Each row of a before or after table is a point. The points were changed in one or more steps. Then noise was added and the rows were shuffled. The steps act on columns, c1 being the first. What was done? A step turns or swaps two columns, mirrors them in a line or flattens them onto one, adds a multiple of one to another, or multiplies or shifts one. Angles are multiples of 10 degrees, from the lower column toward the higher: turns from -170 to 170, lines from 10 to 170 but not 90. Use the fewest steps. Two steps may share a column if one is a turn and the other turns, adds or multiplies; they go together, in the order done. Otherwise the lowest column goes first.
In the rows, zero is written as 128.

Before (8 x 3):
[[ 95 125 103]
 [137 154 131]
 [ 60  57 113]
 [130 130 136]
 [129  81  89]
 [ 66 157 189]
 [182 171 178]
 [184 166  81]]
After (8 x 3):
[[137 140 142]
 [180 172 179]
 [ 96 114 111]
 [130 132 134]
 [ 59  90  84]
 [128  89  82]
 [ 66 171 178]
 [183 121 118]]
Steps: flatten c2 and c3 onto the line at 50 degrees

Before (14 x 8):
[[122 106 201  66 128 119 116  61]
 [136  99  64  55  77 106 124 133]
 [156  94 143  82 131 125 148 160]
 [191  55  93 105  68 110  92  94]
 [207 126 128 166 150 125 121 193]
 [118  74 111  94 175 175 115  74]
 [156 111  42 159  86 214  58 157]
 [ 95 121 150  82 105 138 178 143]
 [102 141  71 141 155 151  95 117]
 [ 98 116  94 102  97 184  93 153]
 [126 205 168  91 157 141 212 170]
 [138  52 173 129 113 132 120 136]
 [ 84  83 144 145  95 179 138  92]
 [152 103  72  61 159  58  90 107]]
After, 14 rows:
[[125 204  89  90 159 213 129  83]
 [135 101 192 136  77 120 147  55]
 [191  56 163 166  69  92 142 111]
 [ 87  86 112 161  94 147  81 153]
 [138  50  84 119 113 122 124 127]
 [100 117 162 108  98 100  67  97]
 [102 139 184 135 153  97  98 144]
 [151 101 186 160 159  77 190  63]
 [118  75 144 189 172 126  79 105]
 [157 111 214  95  82  73  32 154]
 [120 105  53 208 128 112 134  78]
 [210 127 128  60 150 120 129 155]
 [154  98 110 104 132 148 136  76]
 [ 96 118 107 123 106 178 126  82]]
Steps: multiply c3 by -1; turn c4 and c8 by 100 degrees; turn c6 and c7 by -80 degrees

Before (8 x 14):
[[117 115 127 155 140 105 114  83 177 117 111 124 180 131]
 [116 249 134 135 104 128 119  86 112 143 108 125 131  90]
 [107 107 123 161 133  93 156  94 117 128 144 121 133 114]
 [111 117 123 142 132  97 145  87 101 152 104 118 175 124]
 [104 111  92 131 143 113 117 120 113 142 131 101 136 100]
 [ 58 102 118 135 133 106 135  85 103 143 108 122 138 101]
 [113 103 139 144  85  97 127 142 114 142 100 109 164 129]
 [116 106 119 133 130  92 110  87 143 135 111  80 158 231]]
After, 8 rows:
[[118  75 127 154 140 105 115  82 177 118 112 125 180 130]
 [115 209 133 136 105 129 119  85 113 142 108 126 131  90]
 [104  71  91 130 144 113 117 120 112 143 131 101 136  99]
 [116  67 119 134 130  91 110  87 143 136 111  80 158 232]
 [107  67 124 161 133  92 157  94 117 128 144 120 133 115]
 [114  63 140 144  86  97 127 142 114 141 100 109 164 129]
 [ 58  61 118 135 133 106 135  85 103 143 108 122 138 100]
 [111  76 123 143 132  97 145  86 101 152 103 118 176 124]]
Steps: shift c2 by -40

Before (12 x 24):
[[160  82  81 124 155 163  88 105 113 187 165  51 175  79 159  70 135 133
  110 150 141 156  57 150]
 [151  88 206 123 156  79 157 107 142  45  98 135 120 217 160 157 176  96
  165  56  71 196 207  76]
 [161  89 174 125 126 137 140 178 154  96 109 121  92 101 160  88 196 128
  158 135  80 193 136 160]
 [160 115 127 160 100 107  98 126  64 108 143  96 103  93 156 102 130 147
  125 153 131 113  65 144]
 [123  91 118 144 121 206  57 111  94 157 124 105 182  51 122  62 120 137
   71 203 161  89  94 158]
 [165 106 107 143 109 101 110 104 107 103 136 143 100  97 140 117 175 137
  142 170  70 210 168  74]
 [107 115 154  70 164  62 217 156  99 145  75 156 151 181 117 186 173  99
  177 132 159 154 175 103]
 [161  77 107  76  76 147  73 132 161 166 164  98 186 106 106 111 140 189
  120 135 228  85  92 156]
 [146 125 107 172 100 166  89 142  99 128 199  71 141 110  87  72  89 143
  157 184 148 147 129 158]
 [199 103 106 155 171 125 119  95 130 108 109 153  99 100 141  88 122 118
  144 169 149 163 132 171]
 [ 95  40  41  47 117 179  78 178  79 169 186 117 178 113  73 174  89 181
  158  82 199  35 128 178]
 [ 78  76 138  63 153  73 218 141 169  97 112 146 153 135 107 117 141 125
  163  21 157 118 158  49]]
After:
[[145 128 108 172  87 103  90 141 102 157 199  70 140 112  96  88  89 143
  158 183 147 148 129 159]
 [161  78 108  77 106  88  72 132 159 118 165 100 185 107  76 117 141 192
  119 135 228  85  91 154]
 [163  88 175 124 160 146 140 178 152 155 108 119  94 103 125 100 196 127
  157 135  79 191 133 159]
 [161 114 126 160 156 155  98 125  62 127 145  95 101  93  99 112 129 146
  127 152 132 111  64 145]
 [ 77  77 137  66 107 189 216 139 169 105 111 146 152 135 151 120 143 123
  164  22 158 118 159  49]
 [120  92 118 144 120  56  56 111  94 169 126 106 181  53 121  83 121 137
   70 202 164  90  93 157]
 [151  90 205 124 161 223 156 108 145 146  98 134 121 218 159 150 176  94
  165  55  72 195 207  76]
 [161  84  82 125 159  60  86 104 115 117 165  52 175  79 155  86 135 135
  108 152 139 156  57 151]
 [199 101 104 156 140 146 121  94 127 139 107 153  98 101 169  99 124 116
  142 169 149 164 132 171]
 [164 104 109 144 142 164 109 105 107 124 137 145 101  96 111 118 176 138
  142 171  70 210 165  73]
 [106 116 155  69 114 157 216 156  98  68  74 159 150 181 162 171 173  97
  177 132 161 154 176 100]
 [ 98  40  39  47  72  63  78 178  78 141 188 120 176 111 118 160  88 182
  158  81 200  31 130 177]]
Steps: swap c5 and c15; turn c6 and c10 by 130 degrees; multiply c16 by 0.7
